Rows are points. To make a cloud, some directions were put in groups of two or more. Within a group, all points are equally far from the middle, so they leave a hole (a ring in 2 directions, a hollow ball in 3). The other directions are filled evenly. Then the cloud was stretched, turned, moved and blurred a little. How many holes are there, and how many directions does each take, smallest first?
In the rows, zero is written as 128.

Cloud (22 x 3)
[[149 175 111]
 [130 116 205]
 [148 129 197]
 [167  77 152]
 [130 134 201]
 [ 75 117 149]
 [134 146  76]
 [152 111  76]
 [153 117 196]
 [164  94 179]
 [ 99  62 155]
 [143  66 107]
 [ 87 153 127]
 [117 168 101]
 [100 130  86]
 [ 96 121  88]
 [ 98 163 117]
 [143 125 201]
 [ 97 156 107]
 [ 90 141 103]
 [151 157  86]
 [ 87 154 141]]
Holes: 1 (3)

Cloud (30 x 4)
[[117 175 150 121]
 [127  78 177 121]
 [111 124 175 165]
 [115 178 108 147]
 [ 95 148  91 173]
 [138  57 108 136]
 [175 171 129 181]
 [136 150 170 168]
 [102  92 175 147]
 [123 172  80 135]
 [181 111  93 141]
 [140  68  73 196]
 [ 88 115 109 198]
 [103 155 143 166]
 [173  86 177 165]
 [ 88 104 139 188]
 [184 148 133 130]
 [151 124  72 108]
 [125  53 150 149]
 [165 134 145  82]
 [ 65 110  80 129]
 [ 89 129 126 189]
 [188 138 110 139]
 [138 153  66 134]
 [ 77  99 127 174]
 [155 160 165 142]
 [124 136  57 146]
 [112 154  62 113]
 [180 157 122 132]
 [ 98 149 175 100]]
Holes: 1 (3)

Cloud (31 x 4)
[[ 95 152 172 127]
 [ 91 146 139 193]
 [ 88 163 128 153]
 [ 81 132 132 142]
 [144 186 156 120]
 [105  97  90 140]
 [100  65 160 123]
 [ 46 118 159 142]
 [152 168  86 164]
 [116 107 101  96]
 [140 142 104 200]
 [118 163 172 206]
 [146  86 129 106]
 [126 161 102  96]
 [127 113 110  89]
 [115 145 175 188]
 [147 146 128 175]
 [159 179 154 168]
 [134 157 147 194]
 [174  99 151 105]
 [191 113 138 151]
 [ 83 168 120 141]
 [175 103 130 136]
 [ 82  81 129 159]
 [ 54 155 181 149]
 [114 177  98 126]
 [126  70 109 203]
 [ 78 172 105 151]
 [123 100 109 199]
 [161 170 149 176]
 [134  71  84 179]]
Holes: 0

Cloud (49 x 6)
[[ 86 175 144 126 133  95]
 [129  88 156  97  86 160]
 [187 107 134  46 129 105]
 [111 181 106  71 159 125]
 [157  76 149 118 174 135]
 [180  87 124 161 117 136]
 [ 73 140 127 139  68 150]
 [ 72 138  94  72  80 177]
 [ 78 106  86  60 131 108]
 [199  87 137 145 124 148]
 [161 169 148 113  83  99]
 [187 158 167  82  99 120]
 [129  90 132  87  99 186]
 [168 170 169 109  86 127]
 [130  86 143 150  95 158]
 [141 165 130 108 162 190]
 [167 171 163 134  87 150]
 [107 187 135 112  81 106]
 [109  96  73  57  77 142]
 [175 106  66  80 101 161]
 [181 102  84  69  98 163]
 [108 111 173  90 157 127]
 [131 181  91  89 155 103]
 [129  86  91 161 118 135]
 [121  91 102  72  94 183]
 [187 157 171 102 153  94]
 [102 100 161 121 140  95]
 [117 131 166 164 136 176]
 [161 127  67 110  76 127]
 [102 158 156  55 102 162]
 [ 87 169 113  65 153 132]
 [125 185 113 101  80  99]
 [207 123 151 136 171  99]
 [159 123  73 105 153  80]
 [145 178 142 113  82  98]
 [114 155 164 156  95 172]
 [128  89  57 123 124 148]
 [ 98  96 112 144 150 100]
 [109 158 178  70 114 143]
 [109 190 109  93  84 102]
 [107 110 155 151  91 168]
 [169 113  60  79  93 153]
 [ 90 121 177 105 112 111]
 [204 107 144 106  91 142]
 [195 140 163  82 120  94]
 [136 160 168 169 150 161]
 [115 185 114 119 146  92]
 [221 113 139 122 171 141]
 [163  84  76  95 149 163]]
Holes: 3 (2, 2, 2)

Cloud (51 x 6)
[[161  98 113  67 134  86]
 [140 106 107 115  43 137]
 [147 185 128 100 131 110]
 [191 113 136  92 101 135]
 [122  89 171  87 160 107]
 [153 104  73 132 169  89]
 [107 160 203 119 115 153]
 [ 91 173 116 137  95 174]
 [119  60 144 132  68 119]
 [ 64 160 113  99 222 131]
 [ 68 110 133 114 200 126]
 [ 85 179 138 177 160 180]
 [149 113  82 111 106 107]
 [135 101 100 208 110 107]
 [ 94 125 132 155 176 170]
 [108 160  69 162 117 148]
 [154  81 122 153 106 154]
 [105 184  96 105 177 147]
 [161 124  92  77 131 151]
 [135 157 128 106 119  75]
 [133  90  88 143  80 103]
 [133 150 194  84  81 144]
 [ 87  74  87 128 127 135]
 [111 140 113 129  71 199]
 [ 56 174 157 132 122 130]
 [ 94 130  94 178 172 156]
 [149 145 112 153 134  58]
 [136  78 132  96 109  89]
 [160 151 116 123  72 153]
 [133 132  99 132  55 165]
 [ 87 200 143 115 197 104]
 [115 156  77 125  97  76]
 [129 126 139  67 141  61]
 [102 152 157 139 175 199]
 [ 86  86 128 132 100 200]
 [111  91 104 170 139 145]
 [116 120 121 172 131  55]
 [134 126 167 139 117  98]
 [150  92  88  72 123 126]
 [116  76 134 161 115 158]
 [ 88 115  71 200 139 135]
 [104 135  69 128 188 141]
 [ 95  86  99 141 101 173]
 [131 167  86 180  76 163]
 [116 211 139 134 159 158]
 [116 182 141 140 149  68]
 [ 99 159 115 131  43 148]
 [ 33 134 146 114 159 129]
 [151 100  83 146 166 104]
 [143 209 125 153 115 151]
 [ 92 193 154 116 145 133]]
Holes: 1 (3)

Cloud (53 x 6)
[[148 136  53 140 115 109]
 [139 120  56  99  98  96]
 [162 111 161 169 107 105]
 [194  97  94 153  89 150]
 [145 103  78  95  51 155]
 [119  99  84 134  88 203]
 [189  96  83 149  84 136]
 [195  93 118 148 125 176]
 [ 95 110  85 136  53 117]
 [138 122  89 144  91 212]
 [186 137  78 131 148 132]
 [105 110  77 154  76  94]
 [194 123 134 160 125 167]
 [153 136 159 121  96 201]
 [ 71 128 100 116  58 120]
 [ 75 120 135 142 167 122]
 [112  73 141 150 165 137]
 [173  88 106 113 143 189]
 [ 89 133 115 157  66 189]
 [ 98 150 109 117  60 193]
 [117 170 146 115 121  89]
 [153  75 163 160 123 149]
 [101 118 161 108 166 113]
 [ 76 122 119 153 165 124]
 [136 184  87  98 100 119]
 [138  77  79 154 146 166]
 [121  68 131 179 141 128]
 [146 104  59 149 147 122]
 [ 83 147 167  91 133 145]
 [ 57 117 124 114 108 176]
 [ 83 103  92 113 109 192]
 [132 184 132  92 111 110]
 [ 75 147 152 120 106 188]
 [105  65 110 152  84 165]
 [190  92  99 143 152 152]
 [144  92 116 116 126  63]
 [106 150 147 147  97  78]
 [117 136 164 179  89 172]
 [114 160 132 110 111 209]
 [174 132  84  70 119 106]
 [107 114  86 121 106 208]
 [136 170 127 134  52 142]
 [113 175 136  92 137 173]
 [ 85  81 155 156 111 168]
 [123  64 105 179 105 141]
 [134 151 107 133  54 193]
 [165 123 156 162 116  96]
 [164 128  65  87 102 102]
 [162 161  74 106  82 115]
 [173  99  66 143 106 100]
 [185 110  99 139 139 190]
 [126  75 144  70 110 153]
 [183 119  78 105 106  93]]
Holes: 2 (3, 3)

Cloud (79 x 8)
[[ 57 101 149 171 192 156 160 118]
 [106 134 137 139 183  53 120 145]
 [163 115 100 141 128 128  98  60]
 [ 85  50 134 102 139 174 113 113]
 [ 36 137 148 174 176 174 132 122]
 [140 138 108  96  88 206 103  88]
 [ 69 111 135 162 172 103 160  62]
 [116 113 115 125 118 137 136 180]
 [125 136  72  91 116  96 139 113]
 [ 85 189 129 158  77 146 120  94]
 [120 156 114 145 154 179 153 186]
 [148 125  91  83 103 139 177  86]
 [131  68 113 157 118 120 152 110]
 [147 177 125 184 150  88 111  93]
 [164  79 136 158 195  89 149 109]
 [ 83 210 119 139 113 157 154 151]
 [ 81 118 132 119 125 159 176 159]
 [156 113 144 114 204 108 163 140]
 [ 85 169 178 152 121 145 188 141]
 [150 126 157 145 211 103 170 135]
 [134  84 106 156 140 158 106 154]
 [107 148 106  94  76 180 148 143]
 [163 130 148 167 156  56 173 118]
 [ 64 118 166 145  94 128 143 104]
 [150 165 135 133 163  84 160 176]
 [102 181 143 142  71 142 175 131]
 [131 177 106 174 125 179 119 108]
 [ 85 130 114  82 101 154 163  98]
 [191 126 160 103 131 128 172  77]
 [150 136 133 174 125  57 137  87]
 [ 96  62 133  97 166 201 132  98]
 [178 163 162 165 103 148 126 117]
 [148  62 133 108 202 137 116  89]
 [ 88 107 123  89 171 106  79 118]
 [ 65 164 155 140 176 135  80  84]
 [161  59 152 106 185 144 139  97]
 [182 107 171 117 116 170 134 110]
 [129 101 144 125 170 104 162  40]
 [ 59 134 125 166 151 119  53 154]
 [133 136 117  90 178  89 164  96]
 [156 140 175 101 121 138 162  64]
 [119  83 126 129 146 155 163 164]
 [120 180 186 120 137 150  89 149]
 [108  67 149 141 163  87 164 112]
 [165 127 136 137 211 110 157 145]
 [137 161 198 133 144 132 133  74]
 [ 97  92 142 143 103 197 154  64]
 [112 175 167 144 169 162 188  90]
 [147 144  89 145 153 158 197 106]
 [ 77 131  79 144 156 164  82 106]
 [ 85 159 169 129 100 206  97  80]
 [ 87 140 183 152 158 100  79  68]
 [141 110  99 164 124 104 148  62]
 [110  51 133 122 158 146  56  96]
 [ 44 135 146 132 156 148 176 116]
 [101  69 130 160 178 138  68  71]
 [ 96 139 187 125  99 203 103  87]
 [136  69 125 125 213 106 132  83]
 [168 107 123 110 192 116 128 154]
 [145 139  80 116  80 169  95 125]
 [ 75 139 195 187 179 154 128 115]
 [ 88 131 119 157 109  74 159  99]
 [ 99 143 129 158 136  51 142 144]
 [150 173 133 154 197  96 133 162]
 [135 146 144 126 151 106  33 134]
 [ 50 111 141 159 150 168  49 136]
 [178  98  92 107 127 107  80 114]
 [159 142 107 145 157 191 180 135]
 [ 76 126 165 123 148 104  68 141]
 [ 86 121 155 158 180 216 146 117]
 [ 90 104 154 125 199 168  77 135]
 [ 93  95 156 138  94 181  79 129]
 [163 162 122  93 164  94 151 148]
 [133 150 149 190 182  64 157 139]
 [111 196  97 105  99 124 143 134]
 [ 53 174 167 151 104 154 149 140]
 [132 154 104 140  85  92 176 103]
 [ 74 134 146 169  89 106 132  99]
 [159 131 143  87 173  87 167 118]]
Holes: 2 (4, 4)

Cloud (76 x 8)
[[153  88  95  86 116 141 199 117]
 [151 170 173 151  82  82 105 162]
 [126 125 147 167 132  60 151 200]
 [146  93 207 164 114 180 124  96]
 [ 70  95 172 109 142 104 167 119]
 [ 42 147 110 150 132 158 164 180]
 [144  98  74 115 112 153 148  57]
 [167  96 176 157 178 102 147 125]
 [142 173 131 157 183 135 140  98]
 [150 157 117 128 105 156 148  64]
 [114 145 108 134 181  92 174 121]
 [ 89 134  98 129  98 169  80 115]
 [ 79 135 132 128 162 180 116  90]
 [108  55 127 145 132  94 128 153]
 [ 83  76 115 119 123  93 164  96]
 [129  66 103  91  99 106 120 116]
 [148 128 135 180  69  83  72 113]
 [170 135 152 187 120 142 225 162]
 [125 143 122 151  74  86 199 116]
 [ 67  93 122 149  85 126 169 103]
 [136 106  94 108  93 172 159 108]
 [162 133 145 174 189 129 133  80]
 [180 174 109 154 116 130 105 163]
 [112 101 128  78 119 107  79 133]
 [101 127  68 127  91 161 141 125]
 [182 128  95 108 113  79 182 119]
 [138 146 111 125  75 153 168  81]
 [115 138 123  75 145 117 106 117]
 [ 80 105 195 125 123 109  92 157]
 [124 181 127 111 180 126 144 124]
 [117 102 203 149 127  95 160 199]
 [ 51 131 128 130 157  83 134 103]
 [168 156  50 175 123 115 133 139]
 [132  86  94 179 166 131 122 157]
 [154 146 130 196 100 124 206 144]
 [166  94  90 215 129 147 143  87]
 [ 87  85 105 177  88 154 133 136]
 [130 141 152 164 140  58 167 172]
 [115 108 197 187 130  97 108 118]
 [170 110 140 201 164 152 190  79]
 [140 116 113 116 162 115 220 109]
 [169 131 195 143  65 126 131 170]
 [132 178 159 124 110  61 111 128]
 [ 97 113  94 112 154 151 189 177]
 [178 132  90 103 115  89 191 129]
 [130  75 132  80  76  95 142 156]
 [ 79 184 133 207 143 111 132 102]
 [105 127 144 199 113 126 153 193]
 [130  66 156 183  83 108 153 133]
 [ 67  88 119 123 126  89 137 185]
 [175  71 104 155 110  80 108 132]
 [181 146  89 182  96 131 149 130]
 [ 65 158 139 127 153 175 138 135]
 [146 176 126 165 108 141 120  64]
 [ 77  94 133 148 122  83 125 208]
 [181  88 112 129 113 142  97 147]
 [145 143 136 204 123 136 195 142]
 [171 143  55 172 124 117  95  68]
 [105 109 191 157 140  88 112 174]
 [ 79  61 157 136 162 110 108 111]
 [ 82  76 155 118 168 121  80  88]
 [ 99  84 189 156 138 192 170 103]
 [149  62 191  81  98 115 110 109]
 [170 141 203 174  94 133 132  97]
 [103 138 152 120  73 138 131  67]
 [ 97 110  76 112 135  87 161 124]
 [184 107 191 147 154 168 138 128]
 [108 112 115 126 107 181  90  79]
 [203  98 130 134  93 155 150 172]
 [152 142 106 125  84  53 165 135]
 [114 100 166 153  92  98  43 117]
 [ 94  96 144 208 122 148 135 136]
 [122 117 181 208 129  99 152  92]
 [166 145 117 176  77 126 201 104]
 [ 82 108 138 155 109 104 188  64]
 [ 99 113 148  97 177 123 136  80]]
Holes: 3 (2, 2, 2)
